Rows are points. The last column is the point's height on a tilted bowl or saddle (a function of degree 2), plus a little noise. Along how many of its main directions does it bend up, bend down or stay straight?

Points (11 x 3):
[[ -6  40  31]
 [-18  26  22]
 [-68 -63  68]
 [ -2  10  19]
 [ -8   5  16]
 [ 52   7  35]
 [  2 -10  15]
 [ 20  20  27]
 [-58  21  31]
 [ 70  -9  42]
 [  8  29  29]]
Directions: 2 up, 0 down, 0 straight

Points (10 x 3):
[[-16  43 -18]
 [ 64   8 -14]
 [-57  15 -55]
 [-19   6 -34]
 [-58  40 -56]
 [  1  24 -19]
 [ 51  11 -13]
 [-28 -25 -28]
 [-16 -31 -24]
 [-31  20 -38]]
Directions: 1 up, 1 down, 0 straight

Points (17 x 4):
[[-43  50  14 -76]
 [-38 -13 -17  10]
 [-18  18  -6 -15]
 [-24 -29 -31  14]
 [-24  70 -11 -80]
 [-19 -25  93  36]
 [-18 -12  18  -6]
 [-31   5 -25   5]
 [-78  42 -55  -4]
 [-29  43   7 -52]
 [  3   4 -16   1]
 [-25  22  21 -30]
 [  9  43  20 -23]
 [ -5 -56  15 -23]
 [-35 -57  41   3]
 [-25   7  -7  -7]
 [  7 -40   2 -17]]
Directions: 2 up, 1 down, 0 straight

Points (18 x 4):
[[-11  -1  34  13]
 [ 15  21  -7  16]
 [ 11  41  39  15]
 [ 15 -33  20  19]
 [-26  43 -52  30]
 [-44 -52 -13 -18]
 [ 27 -11 -13  -6]
 [-45  -4  15  -3]
 [  2  25 -16  21]
 [ -3  24  -2  24]
 [ 75   0 -44 -81]
 [ 55 -29 -58 -87]
 [ 31  35  61 -14]
 [ -7 -38 -10   2]
 [ 49  31 -64 -36]
 [  8   7  38  11]
 [  1  48 -52  34]
 [-23 -42  -5   1]]
Directions: 1 up, 2 down, 0 straight

Points (25 x 5):
[[-43 -11  17   4  -1]
 [-17 -28  -6  -2  -3]
 [ -3   9  32  23   2]
 [  5  62 -35  39 -40]
 [-14 -10 -24  17  -3]
 [ 16  41 -26 -22 -19]
 [ 46 -55  22   8 -61]
 [ 29  27 -24  37  -5]
 [ 34  -8  -8 -55 -30]
 [-30 -20  25 -13  -4]
 [-10  -8  -6   0   4]
 [ 12 -30  27 -16 -18]
 [  9  13 -13 -10   1]
 [ -2  38 -44 -83 -53]
 [ 30  10 -45  50 -25]
 [ -3 -18  16 -26  -3]
 [ 20 -15   7 -23  -9]
 [ 29 -23  12   5 -11]
 [ 15 -10  12  24   1]
 [-32  57  31 -28 -46]
 [ 20  38 -74 -40 -58]
 [ 36 -18 -24  64 -31]
 [-64  22  37   5 -28]
 [-11  71  14  -6 -46]
 [-89 -15  95  -1 -90]]
Directions: 0 up, 3 down, 1 straight

Points (25 x 5):
[[ 37   2  -1  41 -12]
 [ -9  26 -53 -12 -15]
 [-36 -20 -14  83 -33]
 [ 54 -55  40  -2 -36]
 [  9  21  29 -16  -8]
 [ 53 -49 -31  -6 -53]
 [-53 -62  59 -25 -31]
 [ 25   9  50  47  -7]
 [ 38  24 -50 -28  -4]
 [ 46  15  26  37  -3]
 [-28  46   7  24 -33]
 [ 16 -22   4   7 -20]
 [-24  44   1  53 -28]
 [ 44   0  40  30  -5]
 [ 59 -85 -21  -8 -95]
 [ 14  14 -10  36 -11]
 [-29  37  36 -50 -33]
 [ 27   9 -21 -12  -6]
 [ 52   9  18  21  -5]
 [ 14 -21  37 -15 -12]
 [  9  29  -3  16 -10]
 [  0  11 -23  48 -18]
 [-37   1 -25 -76 -21]
 [  3   6 -28 -17 -13]
 [ 23  31  -6  20  -6]]
Directions: 0 up, 1 down, 3 straight

Points (23 x 5):
[[  1  13  18  -5   3]
 [  7   8  -8  39  21]
 [ 15 -36 -51 -94  75]
 [-19 -40 -38  -7  38]
 [  1  23  17  43  21]
 [-28   1 -12  38  28]
 [-46 -31  18  -3  22]
 [-17  26 -37  42  40]
 [-20 -26  35   3  14]
 [-11 -26  75 -44  23]
 [ 11 -86  -1 -66  75]
 [ 28 -23  46  15  23]
 [-56  35  51 -30  25]
 [  4  22  -9 -34   7]
 [ -2  21  25 -45   4]
 [ -2 -71  -3 -59  55]
 [-12 -30 -13   1  20]
 [ -8   8 -25 -46  17]
 [  2 -45  27 -19  21]
 [  5  -2   3 -38   6]
 [ 66 -16  21  27  41]
 [  7  10  76 -18  16]
 [ 11  23 -35  42  35]]
Directions: 4 up, 0 down, 0 straight

Points (41 x 7):
[[  7  80  37  14  31  -2  -5]
 [ 18  12  28   9  10 -23  17]
 [ 49  -8 -28  31  13  34  -8]
 [-15  19 -18 -19   9   4 -23]
 [-10  50   2  15 -45   2  13]
 [ 64 -18  56   6  92 -50  23]
 [-40   6 -27  -8  -3 -14 -11]
 [  7  41 -33  74  18 -25 -24]
 [ 52 -58  -1   4 -10 -46 -26]
 [ 20 -16 -17 -21  -3 -48 -26]
 [-36  34  41 -40  24   3 -46]
 [-27  -7 -40  18 -28   6 -10]
 [-11  21 -40 -31  15  19 -41]
 [-38 -35  51 -18 -56  47 -18]
 [ 84  -1  27 -29 -40  -8 -38]
 [ 81 -10 -22 -29   1  -8   5]
 [-18 -41 -13  -7  56  -4  -2]
 [ 30 -13 -17  29 -30  26   2]
 [ 33 -32  57  -1  -7  20  14]
 [  7  25   4 -65   7   8 -79]
 [ 27 -21 -87  33 -23  -8 -53]
 [  1  17 -13 -21  66  15 -45]
 [ 20 -73  -2  26  -1  84  19]
 [-22 -16  -5  46 -47  34  28]
 [ 50  14  42  38   1  35  37]
 [-44 -19  11  41 -42 -25  37]
 [-57  48  49 -11   5 -15  25]
 [-27  31  24  -1 -59 -37  -6]
 [ 22  12  17  -7 -29 -11 -13]
 [ 82  29 -15 -37 -34 -47 -40]
 [-17  -2  -1 -47  -8 -32 -54]
 [-18 -41 -36  63  25   3 -30]
 [  8  33 -40 -25  14  41 -47]
 [ -7   8 -35  16  18 -30 -13]
 [-63  52 -20   4 -30  35   2]
 [-35  24  19  33   3  13  51]
 [ 16  23  13  15 -29 -43   5]
 [-40 -69 -51   5  -5 -57 -56]
 [-35  13 -61   2  -3  49 -34]
 [ 16  41  10 -33  20  66 -66]
 [-10  36  14  38 -18  40  38]]
Directions: 1 up, 2 down, 3 straight

Points (41 x 7):
[[ 41 -36  32   3  26 -12  21]
 [ 13  14  17  -3 -31   6  16]
 [ 31 -31  35  -4  51  26  66]
 [-22 -24  24  18  -6  33  33]
 [ 75 -32 -23 -13 -46   3  34]
 [-16  18  39 -23  33  24  33]
 [-14  -7   1  21 -23   2  23]
 [  5  16 -32  42   8 -54   9]
 [  3  -5  16  38  38 -21  18]
 [ 15  27  -5   8   0  40  19]
 [ -5 -29   3  58  -2  27   9]
 [ 15 -68  16  -4 -25  23  18]
 [ 52 -90 -44  25  -5 -23  49]
 [-17 -71 -37 -10  14 -20  43]
 [  9  56 -17 -38  22  -9 -80]
 [ -3  27  36  29 -50 -10  40]
 [-23   7 -32 -14  46 -47   0]
 [ 39 -10   2 -32  17   2   9]
 [-39  20  44 -71  20 -49 -55]
 [-31  71  32 -73  48   3 -54]
 [  9 -16  21  44  -3 -22  15]
 [ 35 -26 -45  34 -33  14  51]
 [ -7 -22 -65  14 -18  -4  10]
 [ 19  58   1 -30  12 -17 -63]
 [-23 -22 -54 -25 -29 -27 -14]
 [-23  16  18   2  -1  -2   0]
 [-48 -36 -29  20  -5   2  21]
 [-53  13  32   7  -6   8   8]
 [-32 -32  34  26  26 -52  42]
 [-95  51   6  -5 -27  24 -16]
 [ 38   6 -48  -4   0   4 -10]
 [-12  48  88  -5  18 -13 -14]
 [-62  13  31  42 -20 -36  13]
 [ 55  -3   8 -32 -43 -48 -17]
 [ 11 -41 -30  16 -22  21  44]
 [ 23  15  37 -46  -8 -20 -42]
 [ 36  10 -11  -5  67  -2  35]
 [-11  -1 -21 -41 -10   5 -20]
 [-38 -51  -7  44  34 -22  32]
 [  8  -8 -10  -7   3  13  17]
 [  3 -38  12  29  19 -11  23]]
Directions: 2 up, 2 down, 2 straight

Points (67 x 9):
[[ 31 -33 -14 -52  22 -32 -41  10  27]
 [  4  28 -21  -9  -5   2  -2  30 -31]
 [ 13 -64   6  20   6 -28 -14   9  -8]
 [  5  38 -17  17  23 -13  11   2 -37]
 [ -8 -29 -17   2  -5 -10 -63 -50  19]
 [ 32   5  13  -6 -12  21 -15  26 -17]
 [ 32 -48  39 -35 -16 -16 -18   1 -25]
 [ 11  19 -24  11  52  59  17   1 -72]
 [ 20   9   9 -26  20 -11   9 -13   8]
 [  4  -9 -39   7 -60   5  25 -17 -40]
 [-18  -2 -12  33  12  35  16  15 -38]
 [-10   4 -29   3  -9 -23  -1 -26  -3]
 [ -3 -21  -6  -8 -10   2   5 -31   1]
 [  3 -11 -26  95  35 -16   2   8 -50]
 [  2  21  31 -30 -17 -30 -17  46 -55]
 [ 29   2  15  46  41  18 -12  19 -41]
 [ -2 -46  -9 -52 -44  -3   1  -4 -35]
 [ 11 -51  52  29  12 -70 -38  16 -72]
 [ 65 -43  -7 -10  38 -10  36   2 -21]
 [-18  29 -22  25 -13   9  41  11 -52]
 [ 42  -2  -2  -6 -11 -12 -18   0  14]
 [ -7  -6 -23   6 -29  -6  -2 -10  -6]
 [-26   2  29 -12  -1  44  -4   2 -50]
 [ 36 -17  12 -15 -20 -17 -34  17   6]
 [-11  49  46 -14   7 -26  22   7 -73]
 [-21 -52  19   1  14  15  -7 -35 -20]
 [ -6 -13  -8  20  17  12  19 -22  -6]
 [  7   6   1 -13 -38 -29  24  71 -61]
 [ 23 -20  38  13  -1  -9 -25  -4 -13]
 [-15 -20  14   7 -33  16  21  35 -43]
 [-26 -60   8  25  11 -15 -36  12 -15]
 [ 18  28   3  19  24 -26 -18 -32  -3]
 [ 19  33  26  23 -19  10  -8  22 -47]
 [ 18 -15 -18   9  49  31   9  23 -27]
 [ 32 -25  22 -51  19 -47   9 -20   4]
 [ 10  32 -24 -26   0 -38 -32 -27   4]
 [ -9 -13  24 -15 -20 -33 -19 -31  -7]
 [-34 -34  -2  32 -27  11  -5  42 -33]
 [ 26  -1  15 -24  36 -13  -1  36 -15]
 [-36  16  21 -27  39  25  12 -20 -33]
 [-46  -7  -1  53  33   4  15  -1 -51]
 [ 34  36  36  16   4  -7  -8 -15 -26]
 [-25 -10 -19  16   3  53  -9 -58 -42]
 [ 10  15  -5  -8 -41  22  -1  17 -29]
 [ 10 -10 -28 -72 -15 -54  -2 -50  -9]
 [-14  25 -56  25   4  -6  -6   2 -47]
 [-25  -5   1  15   6  32 -16   8 -27]
 [-20 -10 -32  27 -54   6  -2 -28 -31]
 [ 11   2 -12 -19  -3  17  27  -7 -13]
 [  0 -11 -10   0 -11  -7 -63 -21  24]
 [-24  36  -7  10  16 -24 -22   6 -44]
 [ 29  -5 -13  53   1 -30  44 -16  -9]
 [ 20  14  19 -11 -20  27  12   6 -31]
 [-31 -45  -3   0  -4 -49  24   9 -30]
 [ 30   7  27 -24  28 -29  20 -43  12]
 [ 61  -2  -1  42 -13 -31 -26  37 -18]
 [ -1  13   2  22   0 -14 -15  26 -19]
 [ 34 -22 -25 -18 -13 -16  34 -10 -15]
 [ 16   5 -11 -18  19 -22   1  28  -9]
 [  0  21  27 -30  28 -63  31 -35 -18]
 [-52   9  -9  12  -5  -6  14 -26 -43]
 [-12  14 -15  71   8 -17   3 -14 -30]
 [-28   5 -14   0 -56 -13 -39 -10 -21]
 [  5  13 -30 -28  30  35 -30 -23  -7]
 [ 18  32  18 -37   8 -12 -37   1 -10]
 [-50 -14  15 -12 -37 -45  31 -10 -74]
 [-48  -6  26  -5  21 -12 -39  -7 -30]]
Directions: 0 up, 5 down, 3 straight

Points (68 x 9):
[[ 38   5 -12  25  14  14  -6 -25 -17]
 [ 35  18  -8 -19 -46  20 -34 -11  48]
 [ 22  15  11  32 -15 -35  22  15   0]
 [ 22 -10 -57   9  -1   4  16 -61  -1]
 [-17   0   2 -27 -31  -6  37  14 -38]
 [  9 -33 -17  13 -34  31  69  26 -30]
 [-46 -16 -19  18  27 -16  75   4 -55]
 [ 53  53  -3  -8  -8  -9  39 -12 -18]
 [-10  45 -30  11  28 -17 -19 -22 -25]
 [ 48   1 -18  37  33   9   4 -45 -51]
 [-49 -11 -21   3  20 -33  -1  39 -11]
 [ 27  40  26  64   1  10  16 -43 -30]
 [ -5  79  11 -11  23 -36 -50  27  45]
 [-33  -2  34  43   6 -34 -22   0  27]
 [  7  43  14 -20  18  21  49  19 -40]
 [-45  12 -11  54   5  22  13  35  40]
 [ -6  -5 -44  11 -26  32   6  37  20]
 [-53   4 -47  19  19  95  15 -33  86]
 [ 33  -3 -22   1   5  -6  21   3 -32]
 [-36  -8  -6 -19   8  40  -2  26  19]
 [-27  19 -31  17 -28  -9 -14  16  18]
 [ 34   5  -8  13 -33  34   3  -3  15]
 [ 20 -21  35 -63  48  14 -31  26  32]
 [ 20  -3 -44  50 -24  18   2  -9  22]
 [ 62   8   0   6  -9   5  28 -16 -21]
 [  6 -15  -3  32 -38 -35  24 -53  23]
 [  0  44 -25  50   3  10   5 -17  -1]
 [ 45 -47 -35 -13 -13  28  33   0  -5]
 [-14  -2 -59  36  66 -23 -28  24  12]
 [ -1  58  53 -31 -37  18  11  19  49]
 [-22   3  38  10  15  83   4  22  43]
 [-25  13  29   2 -25  74 -39  11  48]
 [ 26  -9 -33  32  24  -2  20 -25 -37]
 [-20  -8  -6  12  29  64 -13 -57   8]
 [  0  -1 -49 -42  34 -17  -1  13 -52]
 [ 28  23 -37 -23  21  42 -10  39  24]
 [ 58  24  32  26  62  23  -4 -68 -78]
 [-32  16 -33  13  23  60  36  22  27]
 [ 45  36  24  44   1  -7  -5  14   3]
 [ 10  10 -25   3 -30  26 -24  60  23]
 [-26 -16 -42  14  23  17  30  44  -7]
 [  2 -15  -9  20 -19  58   4  24  17]
 [-36  -3  13 -14   1  23  28 -19  -1]
 [ 15   6  -3 -33 -37 -22  18 -21 -11]
 [ 66  10  48  25 -35 -14 -33 -37  52]
 [ 14  -7 -44   5   7 -88 -19  24   1]
 [ 49  36   3   9 -15 -20 -14   9  23]
 [ 52 -36 -63 -10   3 -39  -7   5  19]
 [-50  -6 -44   1  37 -26 -45 -87 -93]
 [ 18  42  26 -20  13 -30  39 -16 -48]
 [ 47  -4 -38  45   3 -14  -1 -19  -4]
 [ 13  85   2 -33  20  30  27 -20  33]
 [-61  27  11 -14 -22  20  63  31  -3]
 [ 19 -17 -22  41  16 -44 -19  12  16]
 [  2 -16   6  17  20  16 -10  35   8]
 [ 17   6 -49 -67 -18  24  -2   6   2]
 [-16  -3  16 -34 -38 -46  12 -17 -18]
 [  8  14 -44  -7  -4 -33 -14 -16 -14]
 [ 13 -33  -3   5  20 -18  19  13 -28]
 [ 34  12 -56  71  42  45   6  13 -12]
 [-12  39  -1 -22   2 -10 -46 -26   2]
 [ -2  72  21 -75 -18  47 -29  25  83]
 [-48  43  -5 -16 -21  19  12   1  17]
 [-14  30   6  45  -5  27  43 -18   3]
 [ 22  -8 -54 -21  14  27  14  19  -9]
 [-23 -14  -8  40  11 -34 -17  23  24]
 [-26   7  10   9 -20  -7  -7 -19   7]
 [-28 -11  17  31 -18  50  31 -27  29]]
Directions: 5 up, 3 down, 0 straight

Points (64 x 9):
[[ 45  13   2  26  15   9   1  16 -10]
 [-15 -10  -7  -5  12  10  -4   8   1]
 [-42 -20   0 -18  -5  45  -3  22   0]
 [ 30  -6 -37   2  30 -39   2 -23 -50]
 [  4   1   2  46 -10 -41 -21 -43 -15]
 [  0  21 -25   5 -19  45   2   6   8]
 [ 43 -32  22 -38  10   9   6 -24 -31]
 [  3  18 -35 -33  17  40   5  -2 -11]
 [  0 -33   9  11 -33  -3  -1 -19  -5]
 [ 30  -1  57 -12  -1  18 -26  -1  15]
 [ 25 -14  12  33  10 -32   2 -64 -66]
 [ 12   3 -29 -19  48   0  -2  -3 -20]
 [-55 -47 -28 -21 -12  44  40 -16  17]
 [ -1 -21 -32  -6 -16  21   5 -11   1]
 [  1 -16  -6  -8   1  17 -23  12   3]
 [-10  -7  56 -18  25  16  45  39 -10]
 [  8 -28  26 -12  39   4  19 -17 -40]
 [ 23  39  14  34  24  17 -33   6  11]
 [ 16   1  21  41  19  18 -17  25   4]
 [ 35 -12   8 -27 -19  -5   7  28  22]
 [-34  16  50  -2  19 -30  19  57 -40]
 [-36 -18   3  11   3  12  22 -58 -12]
 [-28  40   4 -35  25 -16  -6  71 -10]
 [-13  57  42  22 -24 -31  27   8 -35]
 [-15   5  24   3 -15  20  41  15   8]
 [ 19  34 -43  -9   6  42   2 -31 -31]
 [ 13 -30 -40 -66  38 -42  -6 -40 -95]
 [ 17   4   5  30 -21  -9  -2   2  -6]
 [-14  65  -9  50  11  25  18 -13   2]
 [-44  10   4 -29  16   8 -40 -17  -6]
 [ -4  50  -9   8  28   4  -3  53  -5]
 [ 14  25 -13  18  14  39 -22  30   4]
 [ 52 -10 -24  16 -18  19 -45  11  -4]
 [-69 -21  57  38 -22   0  29  -3 -38]
 [-42 -23  -1  12  15  27 -30  50 -11]
 [  7 -17  11  -3  11 -20  -5 -30 -31]
 [ -3  72 -11  -2  -6 -19 -24  -3  -3]
 [-10   1 -67  -9  13 -25  23  41 -16]
 [ -3  -1  13   1 -58   8  -8 -12  11]
 [ 12  26  37   8  49 -39   1 -12 -28]
 [ -1  20  31 -23  15 -38 -13  20  -7]
 [ -1   5  -7  -3 -12   0  19   2   2]
 [ 31   3  10 -23 -40 -11  -9  -6  -2]
 [ 14  -7  26 -11   5 -51  25 -13 -52]
 [-54 -21  -4 -29   9 -33  -2  13 -32]
 [ 43   6  42  -1  41  61  21  27  13]
 [-24 -22  -5  -3   3 -11   6  11  -6]
 [ 11  13 -10  26 -11  12 -18  57  -1]
 [ 22 -29 -28  -4 -11  -5   4  -5 -10]
 [-34  -5  -1 -31   3 -46  48  18 -29]
 [ -8  -6 -19 -21  95 -13   5 -17 -37]
 [-26 -48  26  29  40 -37  40  -1 -67]
 [ 30 -17 -34 -10   4   4 -50  -4 -20]
 [ -7 -60  15  -5  37  -6   5 -30 -61]
 [ 12  24  13 -22  -7 -10 -11 -15  -7]
 [-45   3 -10 -12 -48  15  -6 -21  14]
 [ 19  24  13  12  -4   2 -21  -4   4]
 [ 69 -14 -38 -54 -12  27 -22 -10 -35]
 [-11  -1  33 -43 -24 -12 -21 -18 -19]
 [ 17  12 -16  12 -40  14  -4 -44 -10]
 [-25 -14   7   5 -35 -39  17   1 -18]
 [ 27 -13 -17 -66 -54  47 -39   8  -5]
 [-30  21   9  -3  54  11  33  16  -7]
 [ 37   7  19   3  20  22  -6  55  29]]
Directions: 2 up, 4 down, 2 straight

Points (60 x 9):
[[  3  13   9  -1   4  31  25 -41  -6]
 [ -8  21  17  38   9  13  15  35  -1]
 [  7  41   8 -12 -13  28 -24 -13   3]
 [ 10  83   7   0   0  52 -53  13  27]
 [-54  32  11 -28  -7 -10  30  43   8]
 [ 30  13   4  16 -14  53   8  -4  -2]
 [ -6  -8   5   3  59 -27  12  43   3]
 [  8  65 -52 -28 -30  12  26 -24 -46]
 [ 23 -14  -2  -9 -94  18  17 -25 -17]
 [ 32  29  31   5   2  35  20  19   0]
 [-44   4 -15 -14  -5 -31 -39   8  14]
 [-13 -11  53  37 -27  -4  52  -3 -23]
 [ 32  -2 -13 -31  29 -24  31 -47   6]
 [ -9  56   4 -25  23 -40 -16  21  15]
 [ -7  34 -15  11 -39  55  25  27  -6]
 [ 64 -69  21 -17  10  -7 -41 -32 -45]
 [ 33 -20  36  38  -8   2 -50  14   1]
 [-29 -64  28   3  40 -13  18 -11 -21]
 [-32  20 -58  18 -19  27  16  -7 -25]
 [ 17  27   3  43 -22  16 -69 -18  30]
 [-31  -5  17   4  24  -4  -8  47  13]
 [-61  -6 -15  43  11   8 -34 -26 -14]
 [-17   4 -28  13   1   5   9  -1  -6]
 [ -3 -11  89  63 -30  18   6  -7 -39]
 [  2  34 -42  48 -13  15 -74 -10  48]
 [ 13 -29  -3 -32  43  32 -41  18 -12]
 [ 11  34  50 -25 -12  30  21  26   7]
 [-23  31   4 -11  46  -9 -38 -39  -3]
 [ 31  16  43 -48 -35  -6  13  50 -12]
 [ 10   4 -15 -51 -14  37 -14  11  -5]
 [ 12  26 -22  34 -21  16  30 -17 -20]
 [-11  30  28  12  65 -19   3 -25   6]
 [-55   4 -14  28  19 -34  35 -46 -37]
 [ 56  37   4 -18  49  10 -20  -4   8]
 [ 26  -1 -27  39   9  18   9  60 -14]
 [-81 -64   0   2 -33  -7  11  13   6]
 [ 53  18 -23 -10  41  20  46 -18  -4]
 [-11 -26  -4 -17  32 -27 -14 -59 -15]
 [ 14  17  21 -26 -17 -26  13  39  -2]
 [-10   5  41 -30   2  41  37 -38   7]
 [-43 -33  -9 -17  22 -66 -31  -5  -2]
 [-25 -33  -1   5  46  46  58  33 -17]
 [ 40  12  45  30  29  38   9  -1   1]
 [  3  -9   9 -17  39 -23 -37  20  11]
 [ -1  44   3  -8 -16  19 -33 -46  -9]
 [  8  40 -38 -26 -19 -47  27  29 -21]
 [ 33 -15  13   4  15 -20  -8  -1   0]
 [ -5 -32  45 -13 -20  10 -32   3   2]
 [ 11 -44   5 -17 -22 -21 -76 -14  -8]
 [  1 -28  25  29  20   2 -31 -10  -5]
 [-32  -2  -5 -21 -39   6   1 -36  -5]
 [ 20  -3  70 -41  11  39 -29  66  10]
 [ 11   3 -48   3 -85 -25  -2   2 -21]
 [ 25  32 -37 -25  32  25 -31  33  -1]
 [ -8  14   6  -8   3  52  47  16   1]
 [-49 -26 -63 -54  56  30  -2  26 -48]
 [-14 -10 -17 -26 -11  51 -17  -6   5]
 [  5 -24 -38   7  20  10 -28  14   1]
 [ -2  69 -14  66  26  -1 -95   9  95]
 [-33   4 -16  -4   8  30  15 -30 -12]]
Directions: 2 up, 4 down, 2 straight
